Every row gives one point. Each copy is the shape, with its points in the same order, stretched, turned, moved and blurred by noise. Some copies are also mirrored. Which?

Shape (7 x 3):
[[ 11 -10  -4]
 [ 26  12 -27]
 [ 16  -7 -28]
 [-22   8  -1]
 [-25  -4 -26]
 [ 11 -56  31]
 [-20  -5 -12]]
Copy 1 (7 x 3):
[[  9 -19   1]
 [ 28 -28 -22]
 [ 15 -34 -12]
 [ -9   0  -4]
 [-16 -22 -17]
 [ -2 -23  60]
 [-15 -13  -4]]
Copy 1 is: only turned
Copy 2, 7 rows:
[[  9 -22   2]
 [ 22 -20 -30]
 [  3 -32 -20]
 [-10  11  -9]
 [-30  -7 -23]
 [-14 -29  58]
 [-22  -6 -11]]
Copy 2 is: only turned

Shape:
[[-25 -16  20  26]
 [ 14  40  15 -27]
 [ 37   4  21 -20]
 [-13   6 -29 -54]
 [ -5  -6  14 -31]
 [-11  -7   1   9]
 [ 19 -15 -16 -14]
 [ -7   0 -12  10]]
Copy 1, 8 rows:
[[  2 -27  21  19]
 [ 28  56  27  -6]
 [ 36  24  13 -26]
 [-37  60 -14 -14]
 [ -6  16  19 -15]
 [  0   2   6  10]
 [  5  27 -17 -15]
 [  2  17  -6  15]]
Copy 1 is: only turned
Copy 2:
[[ -4 -24  28  26]
 [ 31  24   9 -15]
 [ 22  -9   3 -36]
 [-23  23 -29 -16]
 [-10   5  10 -17]
 [ -2 -18   3  11]
 [ -5 -21 -25 -20]
 [  2 -18 -10  13]]
Copy 2 is: only turned
Copy 3 (8 x 4):
[[-26  28 -14  -4]
 [ 21   0  43  23]
 [ 49   0  11   1]
 [ -5 -52  28  -9]
 [ 10 -11  21 -19]
 [-13   4  -8   4]
 [ 17 -25  -7   0]
 [-15  -8  -9  16]]
Copy 3 is: mirrored

Shape (10 x 4):
[[ 17   3  15  18]
 [ 39 -22  13 -20]
 [ 24 -33 -42 -18]
 [-31   1   0  22]
 [-50  28  -3  21]
 [ -6 -24 -50  -6]
 [-52  -8  18  -2]
 [ 31 -22  -5  -8]
 [ 25  30  25 -14]
 [ 27 -34 -26 -25]]
Copy 1 (10 x 4):
[[ 14  21   1  34]
 [ 25  -5 -39  26]
 [-34 -17 -49  35]
 [-29   6  30  19]
 [-44  22  44   2]
 [-60 -15 -23  30]
 [-24 -17  35  -7]
 [  4  -2 -34  34]
 [ 26  35 -17   4]
 [-16 -18 -48  30]]
Copy 1 is: only turned
Copy 2:
[[  3 -15  -4  31]
 [ -2 -44  25  10]
 [ 14 -43   1 -37]
 [-16  13 -25   5]
 [ -8  40 -23   3]
 [ 11 -27 -16 -46]
 [-40  16  -7  -2]
 [  8 -40   8   0]
 [ 13   2  30  33]
 [  7 -43   9 -31]]
Copy 2 is: only turned
Copy 3:
[[ 14   4  17  17]
 [ -2 -17  46 -20]
 [-49 -30  19 -23]
 [ 10  11 -22   5]
 [ 10  35 -32   3]
 [-48 -21 -20 -13]
 [ 29  11 -26 -37]
 [-19 -19  28  -4]
 [  3  29  44  -1]
 [-37 -32  25 -24]]
Copy 3 is: mirrored

Shape, 10 rows:
[[ -6   6  26  -8  11  10]
 [  9 -17  16  -2 -16  -7]
 [ 14 -29   1  12  -6  -6]
 [ 14 -15   2  -5 -12 -12]
 [  4  10  -5  -3   4   7]
 [ 15   3   3  55  10 -13]
 [ 25  12  14  35  25  -2]
 [ -3  -1   6 -22  -7 -17]
 [ 23   0   0  -8 -21  -7]
 [  1  14  13 -31  26   1]]
Copy 1 (10 x 6):
[[-14 -10  11 -13  -7  13]
 [ 13 -21  15  -6 -22  -6]
 [ 22 -29  -4   4 -10  -7]
 [ 18 -17   5  -3 -17 -13]
 [  5   5  -2  -7  -8   5]
 [ 31  -4  13  26  24   8]
 [ 23   0  15   2  30  11]
 [ -6  -7  11  -8 -26 -15]
 [ 25   1   9  -9 -26  -7]
 [-19  -3   6 -29   1 -11]]
Copy 1 is: only turned
Copy 2, 10 rows:
[[ -4  19  10  10  20   8]
 [ -2  -2  33  13  -9   2]
 [ -4  -8  24  23 -13 -15]
 [  4 -11  25  12  -7  -2]
 [  9   3  -4  10   1   2]
 [-10 -13   3  60 -12  10]
 [  4  -4   2  53  12   5]
 [ -2  -7  16  -8   6  12]
 [ 19  -8  21  10 -13   5]
 [  6   9  -2  -6  34   6]]
Copy 2 is: mirrored
Copy 3 (10 x 6):
[[-16   4   2 -28   0  14]
 [ -3 -18   9  -5 -20  -7]
 [  6 -19  18   6   1 -12]
 [  7 -12   8   2 -14 -16]
 [  2   8 -10   1   4  -1]
 [-12   0  34  43  14   3]
 [ -5  22  38  23  13  17]
 [ -9   4  -7 -17 -17 -20]
 [ 15   0   2  14 -21  -9]
 [ -3  28  -4 -36   0   3]]
Copy 3 is: only turned
Copy 4 (10 x 6):
[[-18  11  20  -5   0   3]
 [ 12 -14   8 -17 -25  13]
 [ 18 -23  -8 -26  -4  22]
 [ 15 -21   4  -2 -15  11]
 [  3   3  -2  11   2   5]
 [  9  10 -37 -27  32   3]
 [ 16  20 -10 -26  34  -1]
 [  4 -17  16   6 -22 -12]
 [ 32  -8   1   4 -23  11]
 [ -5  -3  37  17  15 -14]]
Copy 4 is: mirrored

Shape:
[[  6  16  -5 -22 -10   2   4  -9]
 [ -2   0   5  -3  12   6  -5   5]
 [ -1  17 -10  -1   3  -4   7  -7]
 [ -5  -5  10   9   0   7 -30  -5]
 [-10  15  11  12 -12  12  10   1]
 [  5 -60   0   6   2  -4  -8  -3]
 [ -2   7  13  -7   2  -6   7  -1]
 [-13  16 -14   0  -1  -3 -11  -9]
 [  8  12   0   3  -1   2   1  15]
 [-10  15   7   6 -10  -3  11  -5]
 [ -2 -24   8   4   9  19   9   4]
 [-23  17  -3   8  -2  -6  -1  -6]
 [  9   8  11  12   6   8   8  -8]]
Copy 1:
[[-11  13   9 -28  -5 -12  14   1]
 [ -2   0  11  -6  10  12   3 -12]
 [-21   5  -6 -14   8  -3  14  -2]
 [ -5   5   7  12 -15  31  -5  -6]
 [ -4  23 -10   3   9  -2  12 -12]
 [ 43 -21   2   0   1  33  -2   6]
 [ -3  -2   2  -9  -3 -10   1 -16]
 [-25  10 -11 -14  -7  15   8  -1]
 [ -6  15   4  -2  20  -1  -5   2]
 [-10  12 -17  -6   0  -7  10 -12]
 [ 25  -1  10   0  21  16  17 -13]
 [-20   8 -23  -9  -3   8   7 -13]
 [-10   3   6  10  13  -3  16  -7]]
Copy 1 is: mirrored
Copy 2 (13 x 8):
[[-14  11  12 -13 -16  -3   6   8]
 [  0   0  -1   1  11   1 -10  12]
 [  5  11   7   1  -5 -14   7  11]
 [ -6 -12   5   9   3   7 -24 -11]
 [ 11  10   1  -1  -1  15  11 -11]
 [-31 -51  -5   4  16  -4  -1  -8]
 [  2  -3  11  -1   0   7   8  14]
 [ -4  17  13  14  -6 -11  -4   5]
 [ 15   4 -10   1  -6   2  -3  14]
 [  8   7   9   4  -5   8  17  -3]
 [ -8 -16 -11 -10  23   1   5  -2]
 [  4  16  11  18   0  -1   8   1]
 [ 18  -6   6 -13   7  -2   4  -3]]
Copy 2 is: only turned
Copy 3:
[[-12  13   0 -23 -16   4 -13  -1]
 [ 11   4  -8  -4   6   2   1   4]
 [-11  14 -13  -9  -3 -15  -8  -4]
 [ -4 -16   9  18   9  12   3  -8]
 [ -1  24  -4   6  -3  12   0 -10]
 [ 27 -21 -12  30 -10  12  10  48]
 [  4   8   0  -8  -4  -6   8  -4]
 [-29   4  -7  -3   4  -9  -1  -7]
 [  7   4 -20  -3  -4   3  -8  -4]
 [-11  19  -3   0  -8  -2   6 -10]
 [ 29  11  -8  15   6  18  -4  25]
 [-25  13  -8   2   4 -10   8 -14]
 [ 13  20   2   9  -5  -4 -11  -6]]
Copy 3 is: mirrored

Shape, 13 rows:
[[ 25 -38 -20 -18  -1  -8  10 -15]
 [ 14  30  -6  12  38 -25  27 -47]
 [-31  -1  27   3 -21  -5 -10 -15]
 [-21  -2  13  -9   1 -16 -33   7]
 [ 32 -15   1 -26   8   1   6   7]
 [-13 -10  21   2   4   0  -4   5]
 [-32  -5  23 -26 -22 -29 -13  16]
 [  8 -18   5 -24  17   4  11 -21]
 [-11 -33  32   3  -7 -18   4   9]
 [ 13   3 -21  -4  10  -2  24  -1]
 [ 22  46  11   4  14 -17  24 -44]
 [ 36  -5 -14  -6  -2  -5  -2  -9]
 [-29  -7  19 -15 -16   6  -3   9]]
Copy 1:
[[-12  39  -2 -16  -2 -39   4  30]
 [-14  25  -6  46  13 -31 -17 -37]
 [-27   2  18 -15 -20  34   0   1]
 [  2 -19  16 -15 -31  10 -14  11]
 [ 10   7  10   3   8 -25  24  27]
 [-14 -15  14   4  -9  10  -4  23]
 [-15 -30  25 -30 -43  10  21   5]
 [-12  16  27   7  15 -20   2  22]
 [-33  -5  11  -1 -29   7  11  37]
 [ -8   4 -11   1  14 -29   2   1]
 [ -2  26   3  39  16  -7  11 -51]
 [ 12  29  -9  -2  -4 -19  10   3]
 [-15 -21  24 -21  -8  23   9  19]]
Copy 1 is: mirrored
Copy 2, 13 rows:
[[ 17 -27   9  17  -8  -2  21  17]
 [-22  52 -15  21 -45 -17  20   9]
 [  0 -16 -21 -15   6   3 -30 -35]
 [  3 -23 -22 -30  -9 -10 -17   8]
 [  6 -12   9  -2   4 -13  36   8]
 [-18 -15   4 -14   6  -7  -2  -5]
 [ 14 -28 -38 -15  21 -15 -28 -11]
 [-16 -18  -3   4 -14   5  32  -4]
 [-12 -30   8   0  14 -29 -10 -10]
 [ -5  22   4  10   6   4  16  26]
 [ -7  60 -21  10 -28 -16  16 -19]
 [ 22   2   9   1 -12  -8  19   9]
 [ -4 -21 -17 -16  27   9 -17 -14]]
Copy 2 is: mirrored
Copy 3 (13 x 8):
[[ 37  17  -5  13  -8  16  11 -36]
 [-28  55   6   3   9  32  35  -3]
 [-20 -27   7 -14  -1  -6  26 -31]
 [ -1 -23  25 -24   2  -1   7 -20]
 [ 28  24  10   5 -19   9   7   2]
 [  2 -17  11  10  -4   3  17  -8]
 [ -7 -21  29 -13  -5 -37  18 -31]
 [ 19   9  11   8 -14  21  38 -14]
 [  0 -26  18  21   0  -6  11 -27]
 [ 16  34  -4   3   3   0  22   5]
 [-36  51   1 -11 -19  19  28   8]
 [ 15  23  -7  -5 -14  11  -7  -7]
 [  1 -22  15  -8 -10 -18  29  -9]]
Copy 3 is: only turned

Shape (14 x 9):
[[ -6 -14 -11 -17  -4   8   9  13   9]
 [-32  11  31  16   0  18  -5   2   7]
 [-49  25  -5  -3  25   7 -10  38 -26]
 [ -5  27  24  -6 -14   9  14   3  10]
 [ -4 -25 -18 -25  15   1   5 -12  -9]
 [ -4  17  20 -19 -18 -22  -5  -8  24]
 [-27  25  25   9  32  -4  -4  37  12]
 [ -9  33  12  23   2  23 -21   8   7]
 [  2   0 -14 -32   3   7  22  -2  -3]
 [ -1  19   7  -3  -7  -2  13 -16  14]
 [-19 -11 -37 -14  12  -6  27  -3  -4]
 [ -5  36  13  18 -17  13  -8  10  16]
 [  8 -13  -7  -9   2  -9  17  -3 -19]
 [-22  -1   2  18  -6   9  -2  18 -10]]
Copy 1, 14 rows:
[[ -3   5   1  -5   5   2  40   8   7]
 [  2  -1  -1  41  -6   1 -18  20  -3]
 [ 25  35   5  20  23 -27   1  44  -6]
 [  4 -18   5  24   7  -6   9  -7 -13]
 [  5   8  28 -26  -3  -2  21   2  20]
 [-15 -28  -3 -11 -22 -21  20  12  -5]
 [  1   4  -8  25  32 -25 -16  44 -11]
 [  6  -9  -1  13   3   8 -28  21 -32]
 [  3  -1  27 -15  13   2  40  -9   0]
 [-10 -17  15   0  -1  -3   4 -10  -9]
 [ -6  31  26 -17  15  -9  40 -11  18]
 [  0 -16  -9  17  -4   1  -8   6 -35]
 [ 14   0   8 -24   2  -5  14 -18  20]
 [ 12  13 -16  16   2  -1  -3  10   5]]
Copy 1 is: mirrored
Copy 2 (14 x 9):
[[ 16  18  20  11  -6   8  13  11  -3]
 [-23  18   5  21  23  21   1  -6  15]
 [ 15   4   7 -27  20  60 -12  34  16]
 [-31  33  -4  14   2   7   2   4  -6]
 [ 32   5  32 -12   6 -14  12  -9  -9]
 [-27  31  13   5 -32 -11   2  -9   1]
 [-39   8  15 -20  25  41   5  20   7]
 [-37  -7 -22  11  17  38  10   6  16]
 [ 20  27  11  -9  -6 -15  14   8 -18]
 [-19  17   1   1  -2 -12  -4  -1 -14]
 [ 37   6  31 -17   3 -10 -18  26 -21]
 [-38  10 -16  19  -5  30   2  15   5]
 [ 13   3  18   2   2   7  -3 -13 -27]
 [ -2   3   9  23  11  42 -16  12   0]]
Copy 2 is: mirrored

Shape (17 x 11):
[[ 20  45  -6 -18 -18   0  -5 -14  50  11  33]
 [ 15  -6   3  10 -13   9  16  -3 -15  -2   2]
 [-15  -9  15   6 -18  -3  20 -11 -12   1   1]
 [ -3   2   8   2  13 -45  17  -5  -9   7   9]
 [ 11  -4  12 -14 -11  -2  -7 -12  -8   6   6]
 [ -6  12  -2  -1 -10   4 -15 -13 -17 -11  53]
 [  3  -6  15 -18 -20   8 -11  -2 -14   3   4]
 [-11   1  14  -5  21   9   7 -14  26  10  11]
 [-14  -5  14  -6 -19  -3   4  -8 -15   0  -5]
 [ -1   3  11   7  -7   5 -16  -3 -16  14  -3]
 [  4 -12   6   7 -18 -21 -15 -13  -8  13  -5]
 [-14   3  13   9  -9  -4  24  20 -16  -4  -3]
 [ -4  -5  -2   6 -20 -27  -7  29  -5  -2  26]
 [-12   3 -60   0 -12   1  42  -9 -14  12  -3]
 [-11  -5   7  -3  -8  10  10  -2  -9 -15  17]
 [ 10  -7  -5   0  15   8 -13  13 -13  16  -2]
 [  1  -1  12   4  45   5  -3 -13 -12 -37  -5]]
Copy 1 (17 x 11):
[[ 36 -14  29 -15  10  45 -28 -17  18 -33  54]
 [  0  -5 -33  -3  11  11  11  -8   1  12  -6]
 [ -2  10 -23  22   1   4  15 -20 -25   0  -7]
 [-14   8 -15   8  41 -21   5  -4 -45 -17  14]
 [ -8 -21  -6   3  -3  19   6  -1 -14  -3   2]
 [-42  15   9   0  16  46  -2 -17   5 -19 -12]
 [-18 -22  -2   8 -12  19  15  -6  -2  -5  -3]
 [ 15  -3  19  -5   7  -6  -8  -8  -4  14  -6]
 [-12  -1  -9  23 -10   5  12 -11 -21  -8  -5]
 [-21 -20  -5  26   4  14 -13   0   0   7  -7]
 [-14 -14 -16  23  -4  19 -13 -11 -33   7  11]
 [-12  10 -19  20  17 -21  18 -17   2  -9   3]
 [-42   6  -4  13  22   5   3 -38  -3 -13  36]
 [ -7  58 -31   7  20  -1   5  21 -23  28  35]
 [-14  13  -4  -1  -2   6  16 -18   1  -5 -15]
 [-29 -19  -1   2  14  -5  -7  15  13  27   2]
 [-15   0   2 -35  -1 -32   0  19   1 -13 -57]]
Copy 1 is: only turned
Copy 2, 17 rows:
[[-12  25 -17  12  34 -44  -7  11  15  24  44]
 [ 16   3  10   5 -11  14  -1  20   3  32 -16]
 [  1  15  20  21 -17  30   5  10  -8  22  -8]
 [-39  -8   4  28  -2  14  27  26  -6  -1   3]
 [  8   7   6  15   6   0 -19  27  -9   6   7]
 [ -9  44   7  -9  24  13  -9  53  20  23  31]
 [ 16  19  10  13  -4  -3 -31  27  -3   7   5]
 [  5   7  -4  10  11  15   4  -6   3 -16  28]
 [  2  19  24  19 -12  13  -9  12 -11   7  -3]
 [ 13   5  32   5   5  10 -14  16  13   4  -2]
 [ -7  -5  19  21  14  14 -18  12  -8  14 -10]
 [ -5  17  18  16 -33  13  11   9  18  11 -15]
 [-38  19  -9  15  -1  -2 -25  25  35  19  -3]
 [-37 -16  28 -27 -31  -6  16   2  -8  32   9]
 [  2  32   4   3  -8  17  -7  17   6  12   7]
 [  6 -16  11 -10   1   0 -20  19  20 -10   2]
 [ 15  22  -1 -11  13  23  24  16  -9 -29  -5]]
Copy 2 is: only turned
Copy 3 (17 x 11):
[[ 10  39  31  -9   1 -30   9   7  49  22  14]
 [ 11  -5 -18   8 -19 -15 -14  14 -13   4 -19]
 [  6  -4 -22  -2  -4 -30 -15 -13 -15  13   4]
 [-42  13 -15   0   8 -26  -8 -10  -2 -17  -3]
 [  6   5   8  -2 -19 -16   9  -4  -7 -15   5]
 [ 11  20  21  17   0 -20  12  15 -27  20   4]
 [ 13  -5   9  -1 -28 -10  14 -14 -12  -2   8]
 [  0   7 -23 -15  31 -10   8  -2   6   3  26]
 [  5  -7  -2  -1 -14 -21  -8 -20  -9   5   8]
 [ 14 -10  15  -1  -4 -21  11  -5  -7  -4 -16]
 [  3   4  22 -20 -10 -25  -3  -5  -8 -17 -16]
 [ -7 -21 -27   6 -10 -15 -13 -15  -6  29  -6]
 [-15   2  13 -18 -16   0   5  -7 -11  25 -14]
 [ -7  35 -29  20   7  18 -58 -18  19  -4 -55]
 [  6  -3 -15   6  -7  -7  -8   1 -19  22  14]
 [  0  -7  -1  -3  -2  16  16  -1  -6 -20 -27]
 [-20 -20 -12  24   7   2 -13  36 -18 -19  29]]
Copy 3 is: only turned
